Every row gives one point. The last column is the point's height on a tilted bowl or saddle (a function of degree 2), plus a little noise. Count its main directions that bend up, bend down and stay straight.
In the rows, 128 means zero.

Points:
[[163 136 143 120]
 [117 135  66  81]
 [174 150 133 121]
 [168 121 164  96]
 [147 147 139 140]
 [ 89 129 129 124]
 [137 118 122 139]
 [109 142 101 126]
 [134 100 170 128]
 [ 79 157  66  57]
 [ 98 109  94 124]
 [139  74 162 169]
 [118 130 131 139]
 [166 138 121 120]
 [136 187 182 156]
 [ 96  79 127 182]]
Directions: 1 up, 2 down, 0 straight

Points:
[[156 128 111 120 139]
 [146 141 120 165 137]
 [ 66 120 108 132 135]
 [143 131 157 144 143]
 [160 139 116 103 122]
 [ 95 134 145 100 150]
 [142 109 140  89 149]
 [123 164 182 128 192]
 [102 121  83 104 166]
 [149 188 102 115 120]
 [171 101  61  87 145]
 [114 171 145 213  70]
 [117 150 179 139 175]
 [ 92 150 176 128 171]
 [ 65 157 127 196  69]
 [106 100 141 149 136]
 [126 153 149  65 134]
 [117 137 135  81 136]
 [ 96  84 108 110 165]
 [136 165 144 133 145]
 [122 156 130 133 144]
 [128 125 187 181 108]
 [131 110 102 101 152]
 [131 175 134 147 139]
 [112 141 172 136 169]
 [139 102 139 155 127]]
Directions: 1 up, 2 down, 1 straight

Points (48 x 7):
[[174 104 137 133 186 142 121]
 [ 83 151 120 160 117 131 117]
 [159  84 103 172 103  95  89]
 [124 128 132 120 111 141 125]
 [154 152  95 137 112  96 130]
 [174 113 103 140 150 119 127]
 [110 166 174  82 116 113  89]
 [ 66 181 154 131 153 128  88]
 [172  91 141 139  56 120  94]
 [124 164 103  94 112 153 109]
 [104 128 140 134 100 130 126]
 [120 164 122 116  91 158 105]
 [108 167 172 144  79 161 106]
 [ 81 122 134  93 126  81  94]
 [130 145 124 111 147 119 120]
 [ 90 136 151  99 123 103 107]
 [141 109 117 164 123 133 117]
 [ 99 132 152 154 124 157 123]
 [165  98  89 183 178 158  85]
 [153 173 110 176 204 118  77]
 [109 115  81 144  92 138 149]
 [132  96 156 169 123 182 109]
 [120 119 101 131 126 136 135]
 [ 60 187 158 140 170 162  69]
 [112  80 109 125 125 130 112]
 [118 144 111 174 127 125 113]
 [134 142 141 108 103  72  97]
 [177 132 116 120  81 170 111]
 [168  63 165 114 157 101  94]
 [116 120  73 131 133 164 141]
 [124 169 130 127 129 123 112]
 [121 164 135  82 113 142  89]
 [143 156 126 148  96 173 103]
 [101 199  96 112  74 113  96]
 [ 72 106 142 169 130 129 115]
 [ 94 121 155 133 138 111 125]
 [148 194 129 161  45 103  52]
 [145 116 116  74 102 132 102]
 [131 124 105 120 135  85 123]
 [100  84 147 179 173  80  73]
 [129 179 159 113 144 117 102]
 [117 120 184 135  87 104 133]
 [181 111 153 102 157 112 124]
 [111 138 183 108 114 121 131]
 [137  82 167 103 126 149 112]
 [127 101 118 111 179 154 100]
 [116 170 142  55  97 100  50]
 [117 167  96 109 147 174  98]]
Directions: 1 up, 4 down, 1 straight

Points, 47 rows:
[[150 131  67 166 177 168 129]
 [113  96 132 120  94 148 147]
 [127 132  98  74 162 165 117]
 [157 114 151 143  92  86 132]
 [ 53 129  92 123 111 140  62]
 [ 93  82 102 149 107 141 110]
 [103  95 141 169 125 132 112]
 [142 131 172 131 101 102 146]
 [183 113 128 118 152 134 135]
 [ 73 112 155 138  89 143  93]
 [111  90 113 116 113 106 129]
 [112 191 101 136 143 159 135]
 [153  96  68 180 138 157 112]
 [ 99 150 140 114 111  97 115]
 [ 84 169 136  99  91  94  69]
 [162  89 113  67 131 120 108]
 [135 119 147  98 171 149 144]
 [106 106 151 128  67 186 105]
 [143 147 157 144 180 142 142]
 [ 95 140 157 113 173 143 135]
 [ 82 152 137  88 157 165 100]
 [158 159 130 106 108 152 150]
 [111 133 144 137 110 144 141]
 [120 145 134 121  95 115 142]
 [ 77 123 181 113 147 122 120]
 [143 141 137 192 136  73  58]
 [136 211 173 105 142 109  94]
 [180 100 113 121 153 122 125]
 [138 130 110 113 104 123 157]
 [145 138 142 166 137 101 122]
 [ 96  78 137 109 131 104 118]
 [162 149 187  89 136 115 136]
 [119 135 107 114  82 144 150]
 [ 75  86 112 117 120 182  70]
 [110 129  77 117  95 142 141]
 [ 90  60 132 101 143 132  96]
 [175 154 119 128 161 117 136]
 [166 127 142 137 176  95 126]
 [106 151  89 181  95 134 100]
 [169 124 143 156 139  40  41]
 [159 115 147 122 127 127 158]
 [ 73  98 100 109 112 108  79]
 [ 77 101 145 148 157 157  92]
 [189 211 128 134 157 127  95]
 [111 162 168 106 162  90 129]
 [143 160 105 137 154  67  87]
 [111 128 127 106 127 101 134]]
Directions: 0 up, 4 down, 2 straight

Points, 69 rows:
[[ 68 133 111 140  91  81 153 163 100]
 [155 108 176  84 173 103 180 136 105]
 [121 103 148 156 138 199 105 127 123]
 [112 126  87 119  85 111 129 167 153]
 [126 194 130 122 133 182 163 123 131]
 [ 73  78 146 136 142 127 139 160 102]
 [150 159 103 165  81 137 119 136 123]
 [176 123 159 139 107 164 113 144 121]
 [107 105 119 123 104 100 140 140 125]
 [106  95 120  88 114 171 114  64  62]
 [119 164 110 132 174 124  68 162 115]
 [101 129 136  89  70 144 164 113 172]
 [ 95 141 117 100 155 165 143 138 126]
 [171  88  87 101  91 102 158 128 115]
 [111 110 180 133 107 115 176 119 136]
 [102 126 139 161 141 131 124 169 120]
 [163  79 129 168 151 115 104 154 163]
 [ 93 133 200 164 160 119 152 108 187]
 [129 152 124 119 147 160 128  62  92]
 [140 148 180 148  76 110 105 110 173]
 [158 125 207  95 133 163 151 214 131]
 [140 117 156 199 121 134 170  80 185]
 [132 175  76 121  83 197 152  83 142]
 [ 64 173 111 154 125  88 147 103  88]
 [151 171 133 144 150 129 152 177  72]
 [144 103 110 108 118 192  95 135  64]
 [163 100 118 121 119  96 109 104 100]
 [131  96 102 126 150  79 182 138  84]
 [128  99 149 114 107 172 142 153 126]
 [161 120 148 137 152 113 128  84 118]
 [137 167 129 164 118 125 163 142 105]
 [118 120 123 110 118 146 135 134 128]
 [106 113  93 143  95 168 110  97 100]
 [ 42 125 114  99 121 136 123 185  87]
 [128 129 139  86 171 141 173 173  92]
 [ 89  77 106 102 107 154 131 110 105]
 [140 101 136 202 109 102 105 127 200]
 [128 122  48 134 159 129  53 118 143]
 [148 103 107 111  93 106 116 108 114]
 [149  90 101 156 166  62  70 144 184]
 [139 111 117 110 103 103 123 161 129]
 [166 135  81 176 194 177  95 180 111]
 [119 209 114 165 110 132 105 109 135]
 [101 137 161 113 144 144 137 151 133]
 [156 102 103  68 157 111 149 162 118]
 [103 136 132 144 117 165 160 113 123]
 [119  87 145 107  84 181  88 123  75]
 [128 140 127 183 106  86 172 120 108]
 [105 148 147 130 114 107  95 102 114]
 [ 69 162 108 137 101 122 124 141 121]
 [117 154 162 161 107 134 120 156 133]
 [121 126 129 139  79 162 140 119 128]
 [148 107  97  97  79 151 165 153 136]
 [113 160 115 154 113  92  89 161 132]
 [132 124  80 104 131 134 123 137 145]
 [130 140  99 148  89 100  97 143 137]
 [134 110 136 150 144  64  67  96 116]
 [106 157  92 139  77 114 186 113 111]
 [166 157 106 110 117 154 149  70  88]
 [163 111 168 117 177  92 172 123  95]
 [109 126  78 117  88  85 119 105 148]
 [108 174 104  82 166 151 148 126 146]
 [152 138 119 154 147 155 136 174  89]
 [ 94 114 130 103 133 139 153 150 119]
 [103 131 131  51 136 105 140  91 138]
 [137 118  92 105 160 119  78 100  90]
 [122 129 166 105 151 152 120 142 147]
 [153 126 109 121 117 127 142 154 111]
 [194 155 144 159  95 150 144 168  68]]
Directions: 2 up, 3 down, 3 straight

Points, 75 rows:
[[187 132  51 115 177 124 143 170 105]
 [210 116 157 119 145 139 139 114  58]
 [118  71 136  93 101 156 165 102  93]
 [133 138 121 112  93 167  74  98 140]
 [104  73 142 167  91 134  92 105 101]
 [140 111  91 120 154  75 131 153 122]
 [182  90 101 128 141 182 127 104  70]
 [147 113 153 107 133  87 188  98 140]
 [133  90 110 129  93  96 177 154 121]
 [111 145 142 132 179 145 134 112 112]
 [106 115 124 113 101 106  56 110 163]
 [ 68 102 106 151  87  98 109  94  98]
 [167  85  72  84 120 196  88 185 138]
 [138 178 170 110 155 155 158 135 118]
 [171 118 149 101 107 160 158 143 100]
 [ 76 125 134  70 107 175 164 114 105]
 [168 149 126  91 130 153 154  99 102]
 [114 159 135 159 113 199 132 106 107]
 [160 151 108 107 121  88 145 108 127]
 [ 91 132 128 124 179 165 106 134 120]
 [129  83 110 124 136 146 120 140 125]
 [115 131 163 115 131 124 106 105 150]
 [133 118  89  93 185 161 137 115  82]
 [124 112 107  89  63 124 151 153 128]
 [ 88 121  67 129  89 129 141 148 130]
 [ 80 155 139 146 183 149 155 106 114]
 [152  60 119 121 135 110 178 119  77]
 [116 154 120 165 131 133 189 176 137]
 [123 139 122 132 112 165 137  84 129]
 [133 120  99 109 147 112 128 122 130]
 [142 108 135 103 163  62 112 140 150]
 [119 166  98 166 106 114 136 109 111]
 [136 104  97 140 127 133 124 197 138]
 [132 153 155 123 175 157 141 120 109]
 [119 122 128 106 101 112 113  92 144]
 [134 161 140  87 174 187 131 141  81]
 [111 181 119 150 126 127 104 157 100]
 [132 133 149 122 185 201 112 141  86]
 [ 89 154  76 135 109 138 149 132 131]
 [ 72 179 185 151  69 106 114 143  78]
 [151  94 145 116 104 164 152 134  97]
 [143 152 119 122 121  78 120  69 108]
 [145  96 112 106 132 140 125 141 132]
 [110 126  92 139 164 155 155 161 127]
 [175 165 113 113  77 143  84 166 104]
 [134  99 154  69 150 166 127 153 126]
 [126 117  89 125 122 114 173 140 139]
 [135 125 101 103 136 135 160 169 141]
 [142 115 137 119 168 159 108 217 159]
 [108 173  92 158 116 204 129 134 111]
 [134 101 139 133 126 126  40 101 157]
 [117 131  95 102 177 101 176 107 101]
 [128 134 138  72 161 104 133 181 187]
 [106 130 172 106 137 116 112 112 164]
 [158 157  47 145 118  94 128 123 115]
 [196 115 122 117 162 131 133  61  31]
 [157 101 132 179 163 117 125 104  61]
 [ 92  92 114 111  94 128 169 111 125]
 [155 164 117 134 146 123 122 102 100]
 [169 162 122 144  81 127 115  76 101]
 [ 93 170 118 149 124 123 141 137 117]
 [139 120 126 106 105 154 117 100 132]
 [ 62  98  70 156 152 180 128 139 125]
 [ 73 104 167 145  98 165 124 178 107]
 [153 154 138 175 165 128 137 116  84]
 [141 128 118 149 148 110 152  74  97]
 [173 143 140 146  96 143 150 111  98]
 [177 106 124 134 165 113  63 121 113]
 [148 171  75 144 190 164 145 117  73]
 [146 184 130 132 111 140  84 123  97]
 [145 128 151  93 106 175 148 112 103]
 [173 136 102 143 104  91 162 146 115]
 [134 193 102 143  68  76 160 129  85]
 [103 154  83  97  92 107 112 103 135]
 [155 147 164 126 112 125 128  83 118]]
Directions: 2 up, 4 down, 2 straight

Points, 73 rows:
[[162 175  87 115 165 128 172 195  91]
 [144  24 157 135 139 145 134 160  51]
 [155 176 108 136 168 174 131 124  93]
 [126 134 133  96  83 146 180  98 133]
 [ 92 128 137 132 127 154 165 107 119]
 [132 171 124  30 154 118 144 165  89]
 [ 91  96 135 116 107 104 142 130 117]
 [ 70  86 116 165  88 180 103 114  65]
 [143 117 107 117  51 119 119 115 112]
 [140 100 153  97 138 107 156  76 108]
 [188  91 117 123 128 164  94 116  76]
 [210 112  85 125 143  87 127 146  99]
 [119 146  93  79 126  86 149 175 114]
 [ 65 136 139 139  89 102 152  97 121]
 [ 94 122 107 108 137 118 164 136 121]
 [ 89 141 129 114 110 147  97 128 112]
 [168 103 141 105 155 178 158  88  86]
 [142 193 126 131 174 159 119 105  95]
 [108 104 118 111 162 130 135 170 110]
 [ 91 106 164 125 186 169 182 181  62]
 [107  98 132 154 201  75 163  91  97]
 [143 138 149 175  93 109 144  65 113]
 [158 144 115 126  91 112 137 107 128]
 [101 119 101 142 119 116 146 125 125]
 [ 73 129 142 150 116 181 133  84  97]
 [133  86 105 130 150 147 136 104 104]
 [129 147 164 117 138  94 133 138 126]
 [121 116 166 110 145 162 116 135 102]
 [121 121 178  75 111 125 183 136 112]
 [102 122 155  78 170 118 144 132 105]
 [127 145 139 132 132  99  59 149 110]
 [160 159  80 198  73 191 157 146  65]
 [120 191 105 144 144 123 132 111 118]
 [104 127 129  84 117 148 158 109 120]
 [ 71  86 124 140 158 114 153 112 103]
 [ 82 100 133 132 129 113 134  81 112]
 [ 85  72 171  99 170 158  86 108  59]
 [106  99  75  90 154 104 176 114 103]
 [173 139 120 162 159 109  90 161 107]
 [123  91  89 126 151  97 146 112 117]
 [137 125 147 155 118 123 138 167 116]
 [ 92 101 157 154 172  92 178 120  98]
 [ 87 119 132 139 132 106  97  95 113]
 [ 80 119 123 146  75  97 175 116 119]
 [145 137 154 154 149 154 115 147 106]
 [ 86 168 143 135 140 117 134 113 124]
 [129  88  74 123 168 171 124 137  83]
 [147 152 135 152  97 144 141 105 124]
 [149 179  71 108 147 162 158 147  95]
 [ 65 138 127 146 131 138 162 140 113]
 [124 164 132 140 154 127 124 159 122]
 [144 120 183 162 173 134 148 166  90]
 [ 98 153 147 133 123 117 117  75 118]
 [121  86 151 123 120 136  87 106  94]
 [126 167 110 116  84  91 137 135 129]
 [117 153 104 118 170 132 123 186 112]
 [158 165 130 171 125 150 101 139 100]
 [148 126 123  98 125 152 113 155 111]
 [103 104 165 179 107 125  84 127  88]
 [ 89 109 147  84 142 136 101 115 100]
 [107 147 158 137  68 104  95 148 111]
 [111 179 128 175  75 148 171 148 114]
 [ 64 113  53  87 150 133  83 145  76]
 [151 120 131  78 139  89 132 146 117]
 [158 110  96 124 103 108  92 150 106]
 [153 142 157 128  99 205 124 131  93]
 [126 146  81 189 126 121 119 133 106]
 [123 154  62  88 124 127 144 144 109]
 [107  91 182 145 125 162  78 139  72]
 [ 99 160 112  60 118 136 121  88 102]
 [ 80  96 163 115 147 110 148 124 106]
 [180  98 111 107 185 128 142 121  97]
 [ 91  97 104 146 139 115 103  81 104]]
Directions: 0 up, 7 down, 1 straight
